Rows are points. Before rounding, the points of a table are all equally far from one centre. They may lie mostly on one side of it. Where is the centre, to within rounding?

Points, 8 rows:
[[ 0.49 -0.35  0.62]
 [ 0.76  0.03  0.01]
 [ 0.71  0.25 -0.01]
 [ 0.66  0.53  0.56]
 [ 0.30  0.13  0.90]
 [-0.06  0.19  0.15]
 [ 0.29  0.49  0.73]
 [ 0.05  0.07  0.01]]
Centre: [0.40 0.11 0.39]

Points:
[[-0.58  0.09 -0.20  0.43  0.47 -0.80  0.31  0.52  0.19 -0.87 -0.90]
 [-0.60  0.17 -0.66  0.59  0.36  0.31  0.02  0.97 -0.27 -0.52 -0.49]
 [ 0.42 -0.62 -0.99  0.14  0.12 -0.24 -0.15  0.41 -0.01 -0.27 -0.53]
 [-0.68  0.13  0.20  0.58 -0.44 -0.15 -0.58  0.46 -0.24 -0.01  0.15]
 [-0.42 -0.55  0.06  0.37  0.88  0.20  0.12 -0.61  0.48 -0.68 -0.21]
 [ 0.37  0.38 -0.05  0.56  0.16 -0.68  0.08 -0.25  0.00 -0.79 -0.63]
 [-0.09  0.31 -0.12  0.41 -0.23 -0.32  0.23  0.50 -0.61 -0.31  0.20]
 [ 0.15  0.11 -0.70 -0.10  0.22 -0.01  0.04  0.29 -0.05 -0.57  0.60]
 [-0.01  0.17 -0.31  0.02  0.13  0.10 -0.92 -0.12 -0.16  0.18  0.20]
 [-0.19 -0.65  0.04  0.07  0.11  0.96 -0.37  0.27  0.16 -0.19 -0.89]
 [-0.68  0.27  0.18 -0.42  0.16  0.68 -0.69  0.47  0.08 -0.49 -0.36]
 [-0.31 -0.61  0.28 -0.29  0.39 -0.49 -0.04  0.22 -0.40  0.13 -0.71]
 [-0.68  0.15 -0.60  0.64 -0.18  0.45 -0.06  0.08 -0.52 -0.38 -0.74]
 [-0.73  0.43 -0.47  0.43  0.04 -0.35  0.34  0.60 -0.31 -0.13 -0.82]
 [ 0.46 -0.36 -0.56  0.50 -0.06  0.81 -0.15  0.06  0.03 -0.39 -0.25]
 [-0.80 -0.19 -0.13  0.24  0.76  0.32  0.46  0.29  0.14 -0.97  0.13]]
Centre: [-0.28 -0.09 -0.12  0.20  0.14 -0.03 -0.11  0.18  0.26 -0.36 -0.36]

Points, 23 rows:
[[-0.21  0.45 -0.37  0.38  0.21  0.04 -0.33 -0.63  0.38 -0.45 -0.58 -0.31
  -0.27 -0.31  0.34  0.11 -0.68 -0.71  0.20 -0.06]
 [-0.18  0.78 -0.28 -0.51  0.66  0.10 -0.20 -0.01  1.08 -0.60 -0.24  0.14
  -0.01 -0.31  0.61  0.20 -0.04 -0.39 -0.29  0.50]
 [ 0.45  0.45  0.33  0.35  0.80 -0.33 -0.58  0.10  1.07 -0.41 -0.62  0.35
  -0.25 -0.21  0.64  0.26 -0.03 -0.05  0.33 -0.46]
 [ 0.57 -0.67 -0.16  0.08  0.41  0.20 -0.14 -0.54  0.89 -0.34 -0.52 -0.44
   0.91  0.11  0.84 -0.16 -0.06  0.16 -0.07  0.51]
 [-0.17  0.14 -0.01  0.12  0.47  0.36  0.08  0.13  0.85 -0.37 -0.88  0.85
   0.25 -0.04  0.52  0.36 -0.37  0.70 -0.16  0.67]
 [ 0.16  0.25  0.26  0.68  0.44  0.30 -0.19  0.27  0.59  0.16 -0.34  0.53
  -0.39  0.01  0.56  0.13 -0.09 -0.13 -0.01  0.89]
 [ 0.67 -0.04  0.57  0.23 -0.09  0.09  0.08  0.29  0.83 -0.61 -0.64  0.34
   0.15 -0.14  0.41 -0.18  0.28  0.16  0.45 -0.04]
 [ 0.92  0.05  0.66  0.19 -0.12  0.10 -0.36 -0.12  1.10 -0.64 -0.52 -0.54
  -0.14  0.22  0.53 -0.34 -0.52  0.56  0.01  0.39]
 [ 0.04  0.75  0.80  0.38  0.01  0.31 -0.18 -0.32  0.91 -0.32 -0.97  0.09
   0.16 -0.17  0.85 -0.02 -0.46 -0.34 -0.07  0.28]
 [ 0.75  0.12  0.10  0.50  0.91  0.40 -0.14 -0.14  0.84 -0.35 -0.72  0.16
  -0.41 -0.02  0.57 -0.59 -0.17 -0.04  0.41  0.01]
 [ 0.52 -0.11  0.21  0.07 -0.01  0.37 -0.22 -0.12  1.61 -0.02 -1.06 -0.29
  -0.13 -0.18  0.14 -0.19 -0.17 -0.14  0.45  0.04]
 [-0.71  0.36  0.04  0.22  0.13 -0.18 -0.73 -0.56  0.60 -0.06 -0.26  0.28
   0.46 -0.11  0.32  0.16  0.14 -0.31  0.11  0.26]
 [ 0.39  0.30  0.18  0.54  0.39  0.17 -0.02  0.15  0.24 -0.20 -0.39  0.19
  -0.35  0.23  0.73 -0.17  0.27 -0.26  0.18 -0.26]
 [ 0.22 -0.16 -0.07  0.25  0.16  0.61 -0.25  0.33  0.51  0.37 -0.52  0.12
  -0.56 -0.07  0.54  0.16 -0.59 -0.21  0.29  0.74]
 [ 0.10  0.91 -0.59  0.55 -0.08 -0.26 -0.66 -0.11  0.83  0.35 -0.63  0.33
   0.34  0.14  0.79 -0.23 -0.04 -0.42  0.31  0.27]
 [ 0.57 -0.05 -0.01 -0.14  0.10 -0.19 -0.87  0.42  0.51 -0.58 -0.59  0.12
  -0.44 -0.29  0.85  0.07  0.20  0.13 -0.34  0.42]
 [-0.19  0.23  0.08  0.53  0.06  0.08 -0.57 -0.28  0.33 -0.96 -0.06 -0.49
   0.06 -0.09  1.01 -0.22 -0.11 -0.27  0.36  0.20]
 [ 0.25  0.18  0.00  0.33  0.02  0.81 -0.88 -0.47  0.59 -0.04 -0.53 -0.29
   0.02  0.13  0.68  0.22  0.14  0.81  0.63  0.16]
 [ 0.52  0.52  0.08  0.33  0.15  0.20 -0.25 -0.56  0.32 -0.28  0.03  0.06
   0.14  0.03  0.99  0.49 -0.40  0.27 -0.41 -0.27]
 [ 0.64 -0.12  0.72  0.09  0.06 -0.59 -0.32  0.09  1.12 -0.09 -0.08  0.14
  -0.14  0.02  0.91  0.06  0.07  0.26 -0.01  0.40]
 [ 0.64  0.33 -0.25  0.01  0.00  0.73 -0.35 -0.40  1.42 -0.54 -0.50 -0.09
  -0.20 -0.28  0.35  0.32 -0.70  0.16  0.62  0.23]
 [-0.31 -0.03  0.15  0.05  0.54  0.18  0.02  0.11  1.00  0.02 -0.82 -0.45
   0.11  0.03  0.26  0.17 -0.35 -0.81 -0.14  0.49]
 [ 0.04  0.46 -0.17  0.49 -0.44 -0.03 -0.73 -0.37  1.03 -0.53 -0.39  0.23
  -0.47 -0.72  0.58  0.21 -0.15  0.24  0.38  0.17]]
Centre: [ 0.22  0.32 -0.15  0.11  0.29 -0.12 -0.27 -0.08  0.70 -0.16 -0.56 -0.21
  0.19 -0.12  0.50  0.02 -0.30  0.28  0.21  0.36]
